Rows are points. Each copy is the shape, with its points in the same order, turned, moved and blurred by noise. Say if it was mirrored as well.
(in the rows, 128 means zero)

Shape (7 x 3):
[[ 96  17 119]
 [136 107 111]
 [ 95 205 127]
 [130 150 152]
 [130 116 159]
 [130 117 114]
 [105 169 136]]
Copy 1 (7 x 3):
[[141 153  24]
 [157 117 109]
 [101  63 182]
 [128 121 155]
 [121 151 130]
 [155 106 121]
 [116  91 167]]
Copy 1 is: mirrored
Copy 2 (7 x 3):
[[128 204  51]
 [116 130 113]
 [105 123 215]
 [147 121 162]
 [162 136 135]
 [117 128 122]
 [124 132 184]]
Copy 2 is: mirrored
Copy 3 (7 x 3):
[[130  57 208]
 [139 126 139]
 [ 82 134  42]
 [140 118  83]
 [154 108 111]
 [128 126 131]
 [118 119  66]]
Copy 3 is: mirrored
Copy 4 (7 x 3):
[[ 76 136 224]
 [136 151 142]
 [157  91  57]
 [175 112 121]
 [165 117 156]
 [138 146 134]
 [155 101  94]]
Copy 4 is: mirrored

Shape (8 x 4):
[[147 166 182 164]
 [138 119  91  76]
 [138  81  94 146]
 [101 112 100 122]
 [160 202 152 170]
 [118 185 135 166]
 [164 188 147 164]
 [136  87 129 116]]
Copy 1 (8 x 4):
[[167  89 129 196]
 [137 131 107  72]
 [ 79 155 130 133]
 [130 166 120 119]
 [165  90  86 205]
 [174 138 105 191]
 [152  87  99 193]
 [110 136 149 111]]
Copy 1 is: only turned
Copy 2 (8 x 4):
[[193  83 126 100]
 [ 75 152  88 123]
 [ 90 119 148 174]
 [ 98 155 140 136]
 [208 100  94 125]
 [192 144 126 123]
 [198 104 100 119]
 [ 86 107 132 129]]
Copy 2 is: only turned
Copy 3 (8 x 4):
[[ 97  79 169 170]
 [167 135 120  80]
 [139 133  79 134]
 [124 150 123 109]
 [ 75  60 172 134]
 [ 74 108 155 126]
 [ 83  66 159 143]
 [162 144 116 145]]
Copy 3 is: mirrored
Copy 4 (8 x 4):
[[213  98 124 172]
 [ 90 119 172 137]
 [106  79 117 106]
 [107 125 115 130]
 [191  86 122 213]
 [168 114 100 198]
 [188  79 129 198]
 [129 103 142  99]]
Copy 4 is: mirrored

Shape (10 x 6):
[[ 73 115 154 151 123 140]
 [ 82 124 131 135 133 104]
 [168  74  98  94 184 140]
 [167 117 147 147  83 102]
 [140 154 106 113 209  83]
 [109 114  96 188 176 187]
 [ 50 128 103 118  87 147]
 [103 143 112  86 150 173]
 [167 177 121  97 196 165]
 [ 99 150 142  76 121 126]]
Copy 1 (10 x 6):
[[ 95 113  98 167 149 177]
 [103 139  94 133 134 162]
 [176 197 109 165 186  99]
 [184  97 126 142 111 145]
 [120 220 147 114 125 123]
 [ 98 171 107 240 133 131]
 [ 74  93  54 147 146 126]
 [ 86 138 118 154 182  90]
 [109 177 186 157 160  74]
 [ 98 113 123 105 169 119]]
Copy 1 is: mirrored
Copy 2 (10 x 6):
[[105 133 127 159 157 171]
 [102 138 141 165 126 142]
 [158 154 194 127 167  57]
 [120 141  71 138 135  87]
 [120 187 197 123  86  98]
 [198 184 155 158 164 162]
 [131  84 141 201 140 164]
 [160  94 185 133 131 139]
 [180 146 189  76  94 119]
 [108  86 155 128 114 125]]
Copy 2 is: mirrored

Shape (10 x 6):
[[ 80 182 118 112 145  84]
 [137 112 150 115 167 150]
 [174  78 184 160 149 190]
 [ 78 148  88  70  95 126]
 [132 170  99 111 144  99]
 [152 147  98 124 123  81]
 [115 110 105  63 125  95]
 [ 98 147  74  61 157 102]
 [ 77 124 117  81 128  76]
 [143  74 133 195 169 168]]
Copy 1 (10 x 6):
[[ 73 105 131 108  83  97]
 [131 184 145 142 122 146]
 [188 196 139 193 143 159]
 [117 103 160  59  93 138]
 [ 96 111 113 107 141 118]
 [111  95  81 119 139 126]
 [122 137 109  62 112 145]
 [ 77 135 137  46 122 127]
 [ 93 126 112  71  71 137]
 [129 172 129 206 142 198]]
Copy 1 is: mirrored
Copy 2 (10 x 6):
[[149 158 174  95 116  92]
 [156 103 105 142 151 155]
 [133  86  50 195 135 184]
 [114 171 112  47 142 120]
 [125 147 176 111 138 137]
 [ 92 130 163 112 138 145]
 [107 121 131  78 179 113]
 [140 158 160  70 186 122]
 [120 132 132  94 162  68]
 [132 150  83 220 156 163]]
Copy 2 is: mirrored
Copy 3 (10 x 6):
[[ 58 144 156 169 111  87]
 [105 113  86 149 150 150]
 [174 102  46 180 156 177]
 [ 77 116 129 122  50  94]
 [ 90 149 156 146 113 126]
 [121 173 154 136 117 117]
 [ 91 138 104  94 103  99]
 [ 41 141 138 106  91 120]
 [ 64 142 102 132 102  76]
 [138 158  48 198 142 195]]
Copy 3 is: only turned

Shape (11 x 8):
[[ 74 120 106 159  96 195 146 162]
 [151 118  89 144 138 121 114 147]
 [110 123 115 170 134 109 118 137]
 [ 86 153 138 156 134 160 126 186]
 [102 127 120 112 109 115 116 133]
 [115  85 102 110 173 113  88 131]
 [157  92 166 115 155 140 136 119]
 [176  92 132  54 171  97 141 116]
 [108 153 124 139 107 196 107 164]
 [167 109 145  77 195 130 193 133]
 [117 107 143 151 113 154 150 213]]
Copy 1 (11 x 8):
[[138  89 183 162 123  74 110 163]
 [112 113 125 103  92 117 120 107]
 [148 138 127 108  90 104 139 139]
 [168  90 166 147  69 106 116 169]
 [115 139 142 129 107 142 130 161]
 [120 130 162  57 111 152 127 123]
 [156 143 159 125 121 174 120  88]
 [ 96 142 156 108 111 223 149  74]
 [147  74 153 152 108 116  79 169]
 [134 106 177 144 100 204 175  59]
 [143 119 193 164  57 106  96 126]]
Copy 1 is: only turned
Copy 2 (11 x 8):
[[159 134 106 200 138 198 167 146]
 [125 136 128 146  97 158  85  97]
 [159 159 154 142 106 151 116 135]
 [187 127  96 157 115 149 172 135]
 [149 117 132 111 139 160 129 133]
 [170 107 138 121  93 186  66 129]
 [117 104 105 118  79 158  96 177]
 [ 97  43 138  94  84 143  57 148]
 [161 141  63 164 137 171 150 122]
 [103  35 103 139  68 129  87 180]
 [149 113 108 151  68 175 184 129]]
Copy 2 is: mirrored
Copy 3 (11 x 8):
[[ 98 218 152 101 101 133 148 105]
 [134 141 135  96 142  90 144 172]
 [115 133 127 118 108  80 121 136]
 [ 86 189 155 123  85 124 114 152]
 [128 147 133 147 142 119 108 124]
 [110 117 109  77 159 115  86 151]
 [158 100 153  83 106 156 107 146]
 [200  87 112 100 162 158 101 175]
 [ 82 178 175 124 113 148 151 138]
 [199 114 109  98  96 183 118 195]
 [144 208 183 110  90 116  95 161]]
Copy 3 is: mirrored
Copy 4 (11 x 8):
[[198 100 170 138 108  82 175 148]
 [123 140 144  94 133 146 164 148]
 [141 116 114 110 159 128 156 155]
 [211 136 119 135 125 129 167 162]
 [134 119 118 139 116 134 129 132]
 [104 147 131 110 123 133 114 194]
 [132 182 106  88 124  89 117 133]
 [ 72 217 116 115 111 124 102 128]
 [212 125 154 111  93 128 146 140]
 [113 249 120 131 134  94 131 130]
 [182 145 104 118  89  98 202 150]]
Copy 4 is: only turned

Shape (15 x 9):
[[125 126 137  98 153 116  79 121  93]
 [123 114 128 176 147  83 142 134 124]
 [144 113 156  94 111 127 155 169  94]
 [131 143 139 110 148 137 157 119 185]
 [129 143 122 191 153 161 160 151 114]
 [162 121 127  93 112 158 159 198 131]
 [141 127 155 140 133 127 158 159 142]
 [121 125 125 116 115 110 154 153 117]
 [147 102 153  93 139 150 127 141 117]
 [167 105 123  93  69 136 138 134 114]
 [249 101 116 127 133 141  70 122  92]
 [121  54 135 123 125 141 136 164 117]
 [128 130 141 127 125 154 160 123  98]
 [193 129 141 163 110 137  87 135 127]
 [125 131 156 100 145 162 158 124 101]]
Copy 1 (15 x 9):
[[113 119 142  83 152 129  96 161 117]
 [143 120 109  92  82 160 162 125 126]
 [192 138 145 136 144 130 111 110 106]
 [ 95 126  88 156 131 147 140  92 116]
 [135 188 127 103 110 145 205 120  99]
 [184 135 120 160 181 140 149 104 103]
 [147 139 131 138 118 154 154  95 109]
 [162 127 107 111 127 131 134 112 124]
 [143 140 135 143 143 132 110 142  95]
 [178 103 134 150 143  77 138 127 112]
 [131  66 197 134 156 110 178 193  80]
 [186 153 109 141 119 151 124 172 118]
 [150 158 127 122 119 107 137 114  93]
 [120 103 182 138 133 118 181 144 129]
 [133 167 126 132 133 115 107 113  82]]
Copy 1 is: only turned
Copy 2 (15 x 9):
[[ 86  89 141 127 113 126 131 166 107]
 [118 138 113 117 193 146  95 135 100]
 [137 120 155 141 170 111 151 184 156]
 [143 105 128 167 147 147 141  86 134]
 [145 155 137 156 164 201  86 152 131]
 [136 130 133 172 169 140 166 164 197]
 [141 122 134 153 179 139 110 132 145]
 [144 126 116 134 169 129 147 161 134]
 [112 120 163 157 141 122 144 150 147]
 [138 147 137 106 135 105 165 149 174]
 [ 43 130 167  68 118 158 116 142 204]
 [ 97 175 147 160 168 108 144 156 134]
 [156 137 163 135 140 148 130 154 127]
 [ 98 134 131 107 125 142  80 132 187]
 [155 114 179 158 139 142 145 153 123]]
Copy 2 is: mirrored

Shape (15 x 11):
[[142 136 172 168 120  94 173 131 129  98 100]
 [112 176 115 137 123 127 122 153  93 100 106]
 [ 90  98 161 146 119 161 101 128 193 139 151]
 [196 117 199 102 116 155  58 128 116 136  72]
 [132 210 147 132 186 129  95 131  77 162  87]
 [ 90 129 141 139 145  61 156  97  93  78 164]
 [162 164 132 121 107 121 149 104  92 185  75]
 [ 93  88 127 165 173  91 127 149  53  84 145]
 [ 75 127 104 102  84 105  86 100 124 152 106]
 [115 160 143 142  62 117 160 171  79 129 100]
 [107 169 125  95  82  95 164 224 154 140 153]
 [181 122 144 158  61 154 111 158 141 114 143]
 [103 208 177 142  99 100 130 143 134 184 133]
 [137  91 139 138  98  73  89 112 140 138 129]
 [114  73 161 111  76 185  70  47 128 156 194]]
Copy 1 (15 x 11):
[[149  87 193 167 119 149 119 147 124 107 115]
 [156 132 122 126 116 173 115 174 131 124 149]
 [103  67 126 100  74 105 147 115 176 170 131]
 [104  51 120 104 192 104 175 201 105 165 160]
 [100 130 109 153 188 194 114 126  97 143 169]
 [144 141 153 135 107 142 135 114 163  39  97]
 [120 136 151 141 209 159  82 161 133 161  99]
 [182 125 155  94 112 157 172  89 109  67 143]
 [111 131 117  91 154 145 126 151 237 131 123]
 [176 120 161 117 127 194 112 193 150 135  76]
 [229  96  93 164  94 160 123 156 176 177  74]
 [145 107 144 111 107 102 160 209 115 183  90]
 [116  92 104 161 136 203 119 144 159 170  75]
 [121 115 158 128 140 104 189 149 184 136 105]
 [ 40 103 101  31 133  71 167 143 161 132  71]]
Copy 1 is: mirrored
Copy 2 (15 x 11):
[[151  91 133  75 149 154 148 120 117 141 146]
 [130 137 101 120 122 165 158 122 141  83 104]
 [101 117 179 179 127 157 119 153 180 177 138]
 [118 156  60 100 147 148 111 192 156 209  84]
 [172 151  89 124 167 138 110 179 139  67  64]
 [161 152 182 118 126 134 181 109  71 114 132]
 [126 108  50 135 185 114 118 138 106 121 113]
 [128 137 181 111 131 162 226 167  86 104  90]
 [136 145  93 214 124 138 169 117 129 149 117]
 [107 117  84 119 176 193 165  89 120 111 120]
 [ 97 130 138 131 186 141 168  33 199 112 105]
 [ 58 144 104  98 149 163 147 140 169 159 168]
 [159 146 119 153 212 162 104 102 159 109 133]
 [136 149 121 151 153 120 186 147 136 186 152]
 [ 55 187 147 211 125 148  99 177  94 205 152]]
Copy 2 is: only turned

Shape (16 x 11):
[[102  60 137 139 142 158  85 121 160  82 126]
 [177  94 112 161 114 145 167  67 178 128  98]
 [180 135 103 190  88  88 143  75 166 158  66]
 [159 117 187  89 128 183  72  84 159  86 154]
 [151 186 117 116 120  86 125 143 117 104 201]
 [125  92 124 132 108 176 111 108 119 143 140]
 [180 136  72 132 147  87 154 110 172 213  88]
 [212 167 112 118 139  92 182 156 100 135 141]
 [ 97 157 113 140 107 172 168  76 159 183  60]
 [131  98 154  80  96 168  68 155 132  78 125]
 [188 175 108 139 158 142 101 138  95 115 149]
 [193 119  68 133  94 122 159  94 153 176 122]
 [153 179 100  73 147 140 118 108 114  57 156]
 [ 90 108 145 107 116 190 109 131 143  89 102]
 [122 117 123  78 119 164  70 110  91  81 131]
 [176 156 135  91 152  82 143 101  73 122 155]]
Copy 1 (16 x 11):
[[206  61 124 121 112  91 166 138 106 123 117]
 [109  78 131 146 176  63 137 103  94  73 139]
 [ 66  96 132 139 179  46 113  74 134 100  81]
 [209  67 173  99 142 111 121  93  93 153 191]
 [ 86  91 151 129 130 189 127 105 115 198 128]
 [173 103 139 148 136  85 105 149  78 141 127]
 [ 72 174 112 111 202 105 125 102 120  89  89]
 [ 27 128 121 107 131 153 110 129 107 142 159]
 [143 153 127 204 154  85  80  85 129  72 112]
 [198  94 142  99  67  96 136 106  73 165 152]
 [100 130 172 114 132 129 135 156 140 172 165]
 [ 73 132 136 143 186  85 125 107  67 117 108]
 [125 112 139 156 115 152 171  91 114 189 198]
 [205 105 135 149  75 100 129 106  98 120 146]
 [189 108 126 137  98  94 141 119  96 203 172]
 [ 88 100  91 121 153 146 107 125 124 193 181]]
Copy 1 is: only turned
Copy 2 (16 x 11):
[[182 122 155 121 160 145  69 117 160 154 157]
 [124 127 161 195 149  92 132  90 202 126 105]
 [103 149 106 205  98 105 136 102 206 104  95]
 [109 100 141 102 193  90 107  81 139 159 215]
 [137 150 101 152 163  88 131 186  93  65 189]
 [141  97 127 122 169 125 130 109 134 151 114]
 [112 119 127 202  63  59 157 163 167 137  88]
 [144 184 105 163 127  50 195 162 114  96 137]
 [ 78  88 179 169  98 156 187 116 146 129  98]
 [183 115 111 125 170 149 124  92 114 164 201]
 [107 184  97 131 171  94 153 184 122 136 163]
 [133 109 102 199 137  75 167 132 164 130  92]
 [138 132 127 131 189 109 180 184 150 122 226]
 [161 112 168 123 158 177 134 101 127 159 174]
 [162 103  99  82 179 144 152 130 147 158 188]
 [135 146  95  98 137  55 170 163 141  80 164]]
Copy 2 is: only turned
Copy 3 (16 x 11):
[[110 192  83 116 154 163 194 106 161 151  92]
 [106 118 105 184 120  85 183  88 106 140  72]
 [107 101 123 132  99  42 154  63  85 123 113]
 [178 209 146 176 180 158 182  87 156 152 109]
 [140 153 141 148 167 143  94 168  96 113 179]
 [ 90 154 140 155 144 130 164 113 183 156 112]
 [ 82  59 131 159  82 129 137  56  78 133 143]
 [126 109 186 155 100 134 101 168  62 131 124]
 [141  63 105 157  87  86 144  74 189 159 109]
 [151 173 163 104 191 172 193 121 163 173 112]
 [127 177 158 151 118 135  98 139  99 188 143]
 [ 74  79 145 186 129  93 153  98  93 145 130]
 [181 159 127 171 151 154 150 174 108 184 168]
 [155 143 113 118 155 156 179 123 195 173  94]
 [144 180 146 133 154 152 193 146 170 186 157]
 [144 153 175 168  91 145 146 167  95 115 170]]
Copy 3 is: mirrored
Copy 4 (16 x 11):
[[152 131 115 154 148  94 103  91 163 184  97]
 [ 75 170 114 169 120 106  50 145 153 139 177]
 [ 39 187 129 118  97 131  48 177 167  96 134]
 [199 104 140 191  93 101 123 114 194 139 135]
 [133 142 106 135 107 163 206 179 126  96 124]
 [136 123 129 176 136 160  86 135 138 169 117]
 [ 57 166 158  83  75 136  91 198 111 152 169]
 [122 181  85 110  73 181 165 170 112 106 182]
 [ 48  91 173 128 144 157  54 116 125 117 171]
 [201 143 143 169 112 125 125  74 130 135  94]
 [118 134 100 137  48 187 164 139 151 132 117]
 [ 84 173 128 158  93 145  84 190  94 133 153]
 [133  98  89 162  70 115 185 119 114  97 127]
 [153 114 145 162 148 130 108  57 132 147 123]
 [181  94 105 162  91 129 123 102 124 126  74]
 [149 106  59 105  77 158 150 180 133 102 150]]
Copy 4 is: only turned

Shape (18 x 12):
[[ 96 194 116 104 145 166 177 119  59 148  86 158]
 [110 232 141 176 171 179  99 187 108 150 150 150]
 [146 156 129  83 155 131  91  91 114 106  84 137]
 [130  91  95  93 157 174 141  96 164 144 131  86]
 [ 81 113 117 101 142  86 121 172 122  45 102 123]
 [ 98 127 103  84 131  94  93  98  98 139 137 104]
 [135  98 150 110 158 126 119 151 156 151 156  67]
 [134 160  99 105 172 147 219  88 108  64 151 129]
 [137 118 131  98 161  86 142  80 149 135 126 111]
 [126 107 191 179 135 130  91  87 132  99 139 163]
 [137 146 143 124 112 129 133 123 117 147 141  90]
 [ 74  95 179  89 110 108 123  86 111  34 155  77]
 [ 77 164 159  88 143  78 102  89 111 154 133 138]
 [137 118 113 247 127 165  87  97 163 135  64  98]
 [143 136 131 152 131 106  96  99  68 103 106 159]
 [142 104 114 132 176 111  93 133 147 145 163 151]
 [148 104  96 142  70 126 101 108 168 118 153 160]
 [ 72 135 121 108 158  94 246 109 160 150 159 157]]
Copy 1 (18 x 12):
[[174  74 134 138 168 112  98  94 120 182  71 140]
 [150 119  34 171 214 133 127  73 113 116  93 106]
 [135  91 159 131 156 141 152 149 117 104 145 162]
 [129  99 142 146  89 135  83 150 190 118 163  90]
 [156 169 154 146 128 100 212 125 173 162 142 159]
 [165 151 183 148 116 163 141 151 114 141 121 109]
 [ 83 150 127 162  86 143 121  96 156 120 161  74]
 [166  50 101 136  91 147 147 156 178 206 114 154]
 [138 123 161 103  96 174 126 124 158 132 163 118]
 [120 169  82 103 150 148 128 145  88 150 209 151]
 [109 143 132 163 133 171 102 122 139 149 119 128]
 [124 150 165 179 114 164 180 169 131 223 210 131]
 [137 139 173 103 157 188 146 117  93 175 129  85]
 [182 177  88 172 161 156  36  97 166  88 223 182]
 [159 156 123 127 133 148 127 148  84 141 124 191]
 [136 164  93  99  95 145 130 134 126 103 139  93]
 [123 189 114 108 149 167  97 204 179 126 137 133]
 [154 118 135  49  97 163 116  92 190 227 109  93]]
Copy 1 is: mirrored
Copy 2 (18 x 12):
[[122 182 177 111 128 176 136 231 152 142 131 135]
 [ 86 186 154 139 191 115 113 146 191 184  88 202]
 [100 126 123 144 149 195 191 142 119 117 140 118]
 [104 102  99 116  74 169 101 126 123  96 151 149]
 [136 134  70 109 139 111 185 169  42 155 119 130]
 [119 109  91 172 123 130 160 164 130 145 181 112]
 [153 122  94 148 105 116 112  84 111 119 158 180]
 [128 177 124  63  91 200 105 154 113 181 126  85]
 [143 120 118 166  86 169 151 110 111 136 138 107]
 [108 161 147 128 152  88 160  80 134 101 120  82]
 [147 130 132 151 147 140 103 133 124 137 159 128]
 [113 176  71 122 138 111 135 124  41 130 208  71]
 [108 158 139 203 115 131 180 150 120 156 174 118]
 [104 122 116 149 160 108  89 129 151  31  45 107]
 [140 139 131 126 175 126 186 150 158 127 119  71]
 [116 103 108 131 104 113 172  97 163 148 123 141]
 [ 99  51 148 123 133  99 127 123 115 134 123  89]
 [137 164 173 128   7 132 105 161  85 184 127 120]]
Copy 2 is: mirrored
Copy 3 (18 x 12):
[[110 171 144  56 118 115  75  33 134 120 128 126]
 [154  65 181 118  66 126  67  43 119  60 120 119]
 [123 101 126  85 188 137 130  88 162 131 182 139]
 [142 129 102 177 164 131 124  83 140 186 169  53]
 [ 89 108  38 118 150 171 147  83 130  64 133 121]
 [124 113  95 124 152 151 171  65 170 160 116 149]
 [160  80  70 176 124  98 128 107 134 155 155 123]
 [128 208 114 149 128 151 108  56 154 104 219 128]
 [136 122 106 134 139 132 162  89 128 174 197 148]
 [ 54  60 132 141  84 138 112 128 174 137 196 135]
 [131 109 124 156 130  98 113  96 138 142 128 148]
 [ 56 107  23 184 164 164 101  96 190 132 171 181]
 [117  87 108  97 125 166 137  63 136 172 147 200]
 [ 24  52 191 182 135  72 147  75 128 124 155  63]
 [ 86 112 142  95 119 128 144 110 187 103 154 148]
 [148  80 123 128 100 141 164 102 148 141 168 102]
 [ 93 116 151 167 127 170 154 161 154 152 129  98]
 [117 199  84 135  73 170 132  69  70 176 177 123]]
Copy 3 is: only turned
